Every row gives one point. Examples show where two turns around zero, p and q, send a point. Where does a point land after both, in the order given? Backwards means that the second turn is done in reverse. Each puzzle has new turns, and all numbers are rounded.

Turn p:
[ 0.31 -0.41] -> [ 0.46 -0.22]
[-0.12  0.38] -> [-0.28  0.28]
[-0.19  0.03] -> [-0.18 -0.06]
Turn q:
[-0.18  0.23] -> [0.10 0.28]
[-0.09 -0.03] -> [-0.07  0.06]
[0.53 0.17] -> [ 0.43 -0.36]
[-0.26 -0.37] -> [-0.45  0.02]
Where do these land?
p, then q backwards: [-0.09 -0.33] -> [ 0.32 -0.12]
p, then q: [0.40 0.05] -> [ 0.37 -0.16]
q, then p: [-0.31  0.28] -> [-0.13  0.40]

Turn p:
[ 0.10 -0.04 -0.21] -> [ 0.12  0.18 -0.09]
[-0.29 -0.24 -0.11] -> [ 0.31 -0.22 -0.08]
[0.68 0.01 0.40] -> [-0.34  0.42  0.58]
[-0.13  0.31 -0.21] -> [-0.13  0.01 -0.37]
[-0.37 -0.04  0.13] -> [ 0.04 -0.39 -0.04]
Turn q:
[-0.22 -0.31 -0.25] -> [-0.30 -0.01  0.34]
[0.45 0.11 0.38] -> [ 0.29 -0.31 -0.43]
[-0.25 -0.17 -0.11] -> [-0.11  0.04  0.30]
[0.62 0.25 0.07] -> [ 0.03 -0.15 -0.66]
[-0.30  0.14  0.11] -> [0.22 0.20 0.18]
[-0.30 -0.02 -0.20] -> [-0.12  0.22  0.26]
Where do these land?
p, then q backwards: [0.18 0.57 0.13] -> [ 0.17 -0.05 -0.59]
p, then q: [-0.22  0.02  0.10] -> [-0.12 -0.15  0.15]
q, then p: [-0.14  0.19  0.00] -> [-0.21  0.10 -0.06]
p, then q: [ 0.09 -0.53 -0.34] -> [ 0.02 -0.18 -0.61]
q, then p: [-0.07 -0.48 -0.24] -> [ 0.10 -0.50  0.17]
p, then q: [0.16 0.23 0.33] -> [0.25 0.11 0.33]

Turn p:
[ 0.22  0.07 -0.06 -0.36] -> [-0.15  0.00 -0.37 -0.17]
[-0.45 -0.74  0.27  0.10] -> [-0.43  0.38  0.71  0.06]
[-0.32  0.03 -0.40  0.12] -> [-0.11 -0.44  0.19  0.19]
[ 0.24 -0.01  0.37 -0.36] -> [-0.10  0.43 -0.33 -0.12]
[0.40 0.01 0.04 0.19] -> [ 0.31  0.05 -0.03 -0.31]
[-0.08  0.25 -0.01  0.12] -> [ 0.18 -0.10 -0.05  0.19]
[ 0.00  0.39 -0.21  0.20] -> [ 0.30 -0.33 -0.11  0.15]
Turn q:
[ 0.06 -0.06  0.02 -0.37] -> [-0.27 -0.21  0.14  0.09]
[-0.06  0.26  0.01  0.78] -> [ 0.65  0.31 -0.36 -0.19]
[ 0.14  0.25 -0.06 -0.08] -> [-0.01 -0.24 -0.16 -0.09]
[-0.12 -0.72  0.19  0.10] -> [-0.10  0.52  0.31  0.45]
[-0.23  0.20 -0.12 -0.40] -> [-0.21 -0.26  0.24 -0.31]
[ 0.16 -0.20 -0.16  0.30] -> [-0.01  0.31 -0.27  0.10]
[ 0.05  0.27  0.12 -0.32] -> [-0.04 -0.42  0.09 -0.04]
Where do these land?
p, then q: [-0.13 -0.23 -0.32  0.11] -> [0.02 0.10 0.35 0.23]
p, then q: [ 0.36 -0.06 -0.01 -0.04] -> [-0.29 -0.22  0.02 -0.05]
p, then q: [ 0.40 -0.22  0.36  0.13] -> [-0.06 -0.58 -0.08 -0.07]
q, then p: [-0.39  0.74 -0.11  0.04] -> [-0.53  0.26 -0.40 -0.45]
q, then p: [-0.22 -0.18 -0.25  0.15] -> [ 0.03 -0.05 -0.31  0.25]
p, then q: [-0.02 -0.04  0.34 -0.39] -> [ 0.11 -0.07 -0.05 -0.50]

Turn p:
[-0.05  0.20  0.38 -0.06 -0.30  0.21] -> [-0.13  0.33  0.28 -0.20 -0.28  0.05]
[-0.15 -0.07  0.23 -0.05  0.43 -0.02] -> [ 0.25 -0.34 -0.01 -0.19 -0.20  0.12]
[-0.30 -0.25 -0.26 -0.61 -0.33  0.22] -> [-0.60 -0.32  0.44  0.07  0.07 -0.29]
[-0.22 -0.12  0.01  0.21 -0.58  0.09] -> [-0.05  0.37  0.35  0.28 -0.07 -0.33]
[ 0.37 -0.14  0.26  0.27 -0.12 -0.60] -> [ 0.21  0.30 -0.61 -0.02 -0.21 -0.35]
[ 0.30  0.12  0.07 -0.13  0.33  0.31] -> [-0.13 -0.12 -0.13 -0.08 -0.09  0.52]
[-0.30  0.23 -0.73 -0.05 -0.11  0.10] -> [-0.12 -0.07  0.33  0.15  0.74 -0.04]
[ 0.03  0.15  0.12  0.29  0.22 -0.33] -> [ 0.42  0.09 -0.26 -0.16  0.04 -0.01]
[ 0.31 -0.12 -0.07  0.13  0.45  0.03] -> [ 0.14 -0.22 -0.37  0.14 -0.01  0.33]
Turn q:
[ 0.25  0.39  0.29  0.02  0.35 -0.45] -> [-0.18 -0.60 -0.24  0.19  0.28 -0.24]
[-0.05  0.00  0.02 -0.19  0.38 -0.25] -> [-0.22 -0.17 -0.37 -0.15  0.07 -0.06]
[ 0.34  0.00 -0.15  0.06 -0.03 -0.02] -> [ 0.10  0.14  0.00  0.13  0.25 -0.19]
[-0.57 -0.19  0.16  0.11 -0.13  0.26] -> [-0.10  0.05  0.27 -0.21 -0.53  0.26]
[-0.57  0.38 -0.28  0.27 -0.11 -0.01] -> [-0.21  0.05 -0.06  0.49 -0.47  0.35]
[ 0.21  0.06  0.20 -0.40  0.44  0.44] -> [ 0.47 -0.19 -0.36 -0.37 -0.14 -0.31]
[ 0.19 -0.09  0.22 -0.22 -0.24 -0.35] -> [-0.03 -0.18  0.13 -0.14  0.46  0.18]
[-0.08 -0.26 -0.25  0.49 -0.31 -0.08] -> [-0.30  0.41  0.41  0.22 -0.02  0.01]
[ 0.27 -0.29 -0.20 -0.13 -0.35  0.46] -> [ 0.48  0.49  0.22 -0.16  0.09 -0.01]
Where do these land?
p, then q: [ 0.20 -0.12 -0.29  0.40 -0.15  0.12] -> [-0.10  0.00  0.06  0.41 -0.21 -0.33]
p, then q backwards: [ 0.40  0.32 -0.31 -0.15  0.06  0.35] -> [-0.23 -0.09 -0.21 -0.20 -0.25 -0.55]
q, then p: [-0.30  0.35  0.37  0.42  0.24 -0.18] -> [ 0.20  0.02  0.22  0.41 -0.27 -0.54]
p, then q backwards: [-0.33 -0.39 -0.31 -0.44 -0.20 -0.21] -> [ 0.31  0.03  0.39  0.44  0.35 -0.27]
p, then q: [-0.18 -0.38  0.27 -0.05  0.19  0.08] -> [-0.01  0.17  0.43 -0.13  0.24  0.09]
q, then p: [-0.19  0.36 -0.16  0.22 -0.44  0.14] -> [ 0.17  0.48  0.09  0.25 -0.22  0.26]
p, then q: [ 0.43  0.12  0.46 -0.26  0.12 -0.42] -> [ 0.21  0.40 -0.35  0.08  0.20  0.54]
p, then q: [-0.03 -0.25 -0.03 -0.14  0.17  0.13] -> [-0.10  0.18  0.23 -0.17 -0.05  0.00]

Turn p:
[ 0.30 -0.27  0.18  0.22 -0.20 -0.50] -> [-0.54 -0.04 -0.12 -0.13 -0.42 -0.17]
[ 0.20  0.00 -0.11  0.25  0.49 -0.24] -> [ 0.01 -0.04 -0.21  0.45 -0.40  0.05]
[-0.09  0.08 -0.04  0.15  0.05  0.36] -> [ 0.13  0.16 -0.07  0.05  0.21  0.28]
[-0.55  0.03 -0.31 -0.25 -0.42  0.44] -> [ 0.38  0.39  0.18 -0.35  0.60 -0.16]
[ 0.43  0.31  0.04  0.15 -0.12 -0.24] -> [-0.26 -0.02  0.33  0.05 -0.40  0.20]
[-0.42 -0.08 -0.03 -0.24  0.47 -0.19] -> [ 0.25 -0.21 -0.18  0.39  0.18 -0.42]
[ 0.23  0.01  0.48  0.07 -0.41 -0.06] -> [-0.53 -0.18  0.14 -0.32  0.02  0.17]
[-0.09 -0.08 -0.21 -0.36  0.13  0.43] -> [ 0.56 -0.07 -0.07 -0.16  0.20  0.05]
Turn q:
[-0.30  0.07 -0.13  0.16  0.40 -0.26] -> [ 0.04 -0.18  0.20 -0.13  0.17 -0.50]
[-0.06 -0.04  0.34 -0.09  0.23 -0.21] -> [-0.15 -0.09 -0.14  0.04  0.40 -0.12]
[ 0.58  0.40  0.02  0.29 -0.21  0.20] -> [ 0.59 -0.15 -0.03  0.00 -0.07  0.54]
[-0.11 -0.31 -0.09  0.05  0.03  0.35] -> [ 0.00  0.39  0.09  0.22 -0.15 -0.12]
[-0.30  0.12  0.10 -0.45  0.02  0.01] -> [-0.48  0.02  0.21 -0.09  0.16  0.08]
[-0.19 -0.48 -0.31 -0.41  0.15 -0.18] -> [-0.42  0.36 -0.14 -0.32 -0.12 -0.38]
[ 0.38  0.24  0.06  0.46 -0.62  0.08] -> [ 0.42 -0.35 -0.18  0.27 -0.40  0.48]
Where do these land?
p, then q backwards: [-0.74 -0.37  0.29 -0.41  0.18 -0.10] -> [-0.12 -0.14  0.41  0.28  0.58 -0.61]
p, then q backwards: [ 0.14 -0.06  0.15  0.56 -0.05 -0.12] -> [-0.08 -0.29  0.13 -0.37 -0.35  0.10]
p, then q backwards: [0.22 0.20 0.38 0.12 0.04 0.13] -> [-0.04  0.30  0.22 -0.20 -0.29  0.02]
p, then q: [ 0.23  0.07  0.24 -0.22 -0.09 -0.22] -> [-0.33  0.09 -0.22  0.22 -0.03 -0.09]
q, then p: [-0.04  0.33  0.23  0.07 -0.13 -0.16] -> [ 0.05 -0.01 -0.44 -0.11  0.04  0.03]
q, then p backwards: [ 0.11 -0.17 -0.80 -0.07 -0.17  0.38] -> [ 0.51  0.00 -0.68  0.10 -0.34 -0.13]
q, then p: [ 0.08  0.00 -0.49 -0.06  0.21  0.08] -> [-0.05 -0.34  0.39 -0.15 -0.05 -0.06]

Turn p:
[ 0.16  0.10 -1.13  0.12 -0.03 -1.03  0.09  0.02] -> [ 0.17  0.61  0.65  0.46  0.19 -1.02  0.53 -0.13]
[-0.14 -0.13  0.01 -0.63 -0.12  0.17 -0.03  0.06] -> [ 0.08 -0.18  0.13  0.05 -0.22 -0.02 -0.46  0.40]
[-0.46 -0.09  0.13 -0.13  0.22  0.24  0.14 -0.14] -> [ 0.18 -0.43 -0.08 -0.13 -0.39  0.06 -0.03 -0.03]
[ 0.09 -0.17  0.46  0.19 -0.08 -0.09  0.13 -0.15] -> [ 0.03 -0.13  0.07 -0.08  0.20  0.47  0.22  0.00]
[-0.19  0.02  0.24  0.29  0.03  0.23 -0.53 -0.11] -> [-0.06  0.14 -0.10 -0.38 -0.15  0.30 -0.22 -0.44]
[ 0.25 -0.05  0.33  0.10  0.37  0.28 -0.15  0.13] -> [-0.27 -0.06 -0.33  0.21 -0.05  0.39 -0.12 -0.21]
[ 0.01  0.46  0.02  0.20 -0.04 -0.06  0.15 -0.20] -> [ 0.28  0.00 -0.25 -0.12  0.32 -0.14  0.14 -0.15]
[ 0.20 -0.10 -0.48  0.27 -0.18 -0.04  0.17 -0.02] -> [-0.10  0.37 -0.01 -0.02 -0.02 -0.27  0.41  0.17]
[ 0.08 -0.12  0.15 -0.58 -0.05  0.25 -0.06 -0.01] -> [ 0.07 -0.10 -0.02  0.15 -0.15  0.18 -0.45  0.38]
[-0.01  0.09  0.28  0.16 -0.12  0.04  0.09  0.42] -> [-0.38 -0.24 -0.05 -0.15  0.28  0.04 -0.02 -0.01]
Turn q:
[ 0.13  0.30  0.26 -0.34 -0.16  0.47  0.13  0.05] -> [ 0.07 -0.20 -0.07  0.58  0.36 -0.06 -0.16 -0.11]
[ 0.04  0.17 -0.31  0.23 -0.37  0.47 -0.45  0.00] -> [-0.57 -0.30 -0.29  0.23 -0.23 -0.19  0.10 -0.30]
[ 0.30 -0.31 -0.33 -0.06 -0.04  0.34  0.48 -0.15] -> [ 0.33 -0.02 -0.70 -0.08  0.07 -0.04 -0.20 -0.11]
[-0.22 -0.38  0.15  0.11 -0.12 -0.16 -0.43  0.40] -> [-0.59  0.06  0.16 -0.23  0.00  0.29 -0.08  0.29]
[-0.09  0.19 -0.27 -0.12  0.32 -0.38  0.46  0.12] -> [ 0.53  0.20  0.26 -0.21 -0.20  0.00 -0.33 -0.17]
[-0.26  0.45  0.30  0.28  0.35  0.07 -0.10  0.19] -> [-0.08 -0.13  0.57 -0.02  0.22  0.10  0.18 -0.42]
[ 0.27 -0.33  0.44 -0.12  0.14 -0.46  0.20  0.05] -> [ 0.26  0.51  0.08 -0.08  0.25  0.29  0.08  0.41]
[-0.02 -0.32 -0.32 -0.11  0.19 -0.18 -0.31 -0.41] -> [-0.05  0.07 -0.12 -0.39 -0.17 -0.49  0.13  0.31]
[ 0.37  0.01 -0.13 -0.11 -0.40  0.06 -0.29 -0.30] -> [-0.18  0.09 -0.36  0.36 -0.22 -0.28  0.20  0.18]
[-0.52  0.21  0.21  0.24  0.08 -0.23  0.30  0.05] -> [ 0.28 -0.29  0.48 -0.16 -0.09  0.37  0.07 -0.08]
Where do these land?
q, then p: [ 0.09 -0.13 -0.44  0.29 -0.35  0.20  0.21 -0.32] -> [ 0.06  0.43  0.16 -0.07 -0.18 -0.31  0.23  0.46]
q, then p: [ 0.05  0.12  0.29 -0.05 -0.33  0.07  0.67  0.06] -> [-0.33  0.45 -0.50  0.03 -0.15  0.22  0.18  0.02]
p, then q backwards: [ 0.27 -0.17 -0.03  0.25 -0.28  0.21 -0.16  0.38] -> [ 0.15 -0.35  0.05  0.10  0.00 -0.04 -0.45  0.31]
p, then q: [-0.14  0.24 -0.30 -0.30 -0.08 -0.05 -0.42  0.24] -> [-0.27  0.18  0.42  0.08 -0.21 -0.17  0.27  0.25]
p, then q: [-0.13 -0.09  0.50  0.06  0.51  0.22 -0.36 -0.23] -> [-0.20 -0.41 -0.60  0.11  0.02 -0.34  0.27  0.05]
q, then p: [-0.47 -0.09 -0.13  0.18  0.39 -0.19 -0.25 -0.01] -> [ 0.17 -0.38  0.31  0.11  0.03  0.23 -0.35  0.26]
q, then p: [-0.06 -0.37 -0.06 -0.36  0.41 -0.03 -0.11 -0.30] -> [-0.12 -0.13  0.31  0.53  0.17 -0.21 -0.24 -0.09]
q, then p backwards: [ 0.10  0.49 -0.37 -0.29  0.17 -0.31  0.17  0.24] -> [-0.16  0.02 -0.34 -0.32  0.17 -0.23 -0.57 -0.19]
q, then p: [ 0.29  0.00  0.53  0.23 -0.44 -0.13  0.26 -0.06] -> [-0.31 -0.03 -0.66 -0.14 -0.04 -0.11  0.35  0.14]

Turn p:
[-0.63  0.01 -0.18 -0.30  0.20  0.21  0.43 -0.26 -0.04] -> [-0.32 -0.20 -0.25 -0.16 -0.62  0.00  0.31 -0.18 -0.34]
[ 0.56 -0.15 -0.04 -0.12 -0.18  0.07 -0.41  0.51  0.09] -> [-0.05  0.07  0.31  0.09  0.83 -0.08 -0.01  0.08  0.05]
[-0.25  0.17  0.23  0.36 -0.35  0.17 -0.01 -0.26  0.28] -> [ 0.40 -0.14 -0.08  0.44 -0.26  0.26 -0.01  0.19 -0.13]
[ 0.81  0.15 -0.13 -0.15 -0.31 -0.29  0.01  0.53 -0.17] -> [-0.34  0.24  0.31 -0.13  0.67 -0.11 -0.43  0.50  0.17]
[-0.87 -0.22 -0.03 -0.09  0.23 -0.26  0.20 -0.08  0.08] -> [-0.14 -0.01 -0.17 -0.23 -0.55  0.51  0.23 -0.50 -0.14]
[ 0.33 -0.12  0.21  0.49  0.02  0.05  0.15 -0.04  0.02] -> [ 0.45 -0.21  0.21 -0.10  0.00 -0.08 -0.20  0.20  0.21]
[ 0.11  0.29 -0.04  0.18  0.16 -0.09 -0.14 -0.35  0.29] -> [ 0.28  0.17 -0.04  0.25 -0.17 -0.22 -0.32 -0.15 -0.12]
[ 0.63 -0.35 -0.39 -0.34 -0.19 -0.13 -0.08  0.04 -0.26] -> [-0.34  0.38  0.52 -0.15  0.32 -0.37  0.17  0.22  0.19]
[-0.43  0.10 -0.29 -0.13  0.41  0.25  0.15 -0.02  0.11] -> [-0.26 -0.31 -0.16 -0.03 -0.29 -0.12  0.05 -0.43 -0.29]
[ 0.02  0.02  0.62 -0.15  0.00 -0.01 -0.16  0.04 -0.03] -> [ 0.33  0.13 -0.40 -0.15  0.28  0.14  0.14  0.13 -0.01]
[-0.26  0.10  0.05  0.27 -0.01  0.02 -0.14 -0.11 -0.38] -> [ 0.01 -0.10 -0.25  0.17 -0.20  0.07  0.07 -0.03  0.42]
Turn q:
[-0.21 -0.32  0.01 -0.12  0.40 -0.07  0.05  0.13 -0.51] -> [ 0.13 -0.21 -0.29 -0.10  0.22 -0.24  0.44  0.23  0.29]
[ 0.05  0.10  0.28 -0.48 -0.02  0.16  0.02 -0.05 -0.15] -> [ 0.35 -0.37  0.09  0.21 -0.02  0.18  0.04 -0.09  0.14]
[ 0.00 -0.04 -0.15  0.10 -0.19 -0.64 -0.46 -0.06 -0.52] -> [ 0.00 -0.02 -0.47 -0.23 -0.44  0.01  0.55  0.09 -0.43]
[-0.19 -0.64 -0.07 -0.12 -0.09 -0.11 -0.09 -0.11 -0.13] -> [-0.32 -0.18  0.03 -0.22  0.05 -0.01  0.53 -0.15  0.18]
[ 0.29 -0.26  0.19  0.37  0.25  0.41  0.07  0.00 -0.14] -> [-0.17 -0.38 -0.07 -0.20  0.34 -0.36 -0.33  0.06  0.00]
[-0.11  0.15 -0.60  0.50 -0.41  0.44 -0.11  0.24  0.02] -> [-0.65  0.20  0.15  0.31 -0.39 -0.36 -0.26  0.36 -0.11]
[ 0.04  0.15  0.31 -0.15 -0.34 -0.26  0.39  0.07  0.61] -> [ 0.10  0.29  0.44 -0.12  0.11  0.69 -0.23 -0.06 -0.04]
[ 0.34  0.20 -0.19 -0.01  0.36 -0.10  0.18 -0.10  0.24] -> [ 0.12  0.27 -0.19  0.21  0.39  0.01 -0.21 -0.18 -0.19]
[ 0.02  0.26  0.04 -0.04 -0.07  0.41 -0.32  0.34  0.62] -> [ 0.15  0.21  0.72  0.19 -0.12 -0.27 -0.33 -0.10 -0.15]
[-0.22  0.40  0.18 -0.05  0.12 -0.24  0.27 -0.45 -0.04] -> [ 0.29  0.19 -0.41 -0.05 -0.13  0.35 -0.21 -0.16  0.30]
Where do these land?
q, then p backwards: [ 0.09  0.18 -0.42 -0.53  0.33 -0.12  0.00  0.02 -0.57] -> [-0.24  0.20  0.35 -0.01 -0.26  0.57 -0.50 -0.28 -0.07]
q, then p: [-0.09 -0.33 -0.20  0.21 -0.33 -0.13  0.29 -0.32  0.06] -> [-0.18 -0.23 -0.22  0.22 -0.31  0.13  0.29 -0.21 -0.31]
p, then q: [ 0.16 -0.18 -0.16  0.28 -0.31 -0.01 -0.53 -0.12 -0.07] -> [ 0.07  0.24  0.04 -0.36  0.19 -0.01 -0.56 -0.03 -0.12]
q, then p: [-0.10  0.18 -0.09 -0.49  0.22 -0.06  0.01  0.36  0.26] -> [ 0.37 -0.18 -0.09 -0.16  0.09 -0.18 -0.48  0.25  0.05]
q, then p: [ 0.61  0.18 -0.06  0.08  0.00 -0.29  0.19 -0.49 -0.27] -> [-0.36 -0.18  0.23  0.26 -0.21 -0.48  0.31 -0.27  0.36]
q, then p: [ 0.19 -0.74  0.30  0.49  0.15 -0.25  0.17 -0.17  0.16] -> [-0.36  0.24 -0.40 -0.37 -0.15 -0.21  0.42 -0.46 -0.38]
p, then q: [-0.47  0.17  0.18  0.24 -0.02  0.03 -0.22  0.59  0.23] -> [-0.40 -0.25 -0.07  0.08  0.15 -0.61 -0.13 -0.29  0.25]
q, then p backwards: [-0.25  0.28  0.42 -0.17 -0.14  0.24 -0.12 -0.10  0.01] -> [-0.06 -0.11  0.00  0.59  0.11 -0.11  0.17 -0.18  0.02]
q, then p: [ 0.09  0.36  0.37 -0.16 -0.28  0.48  0.02  0.25 -0.10] -> [ 0.42 -0.03  0.22  0.05  0.54  0.19  0.22  0.09  0.26]
p, then q backwards: [-0.22 -0.11 -0.34  0.06  0.37  0.11  0.20 -0.02  0.27] -> [ 0.19 -0.10  0.14 -0.01 -0.24  0.14 -0.46 -0.25  0.14]
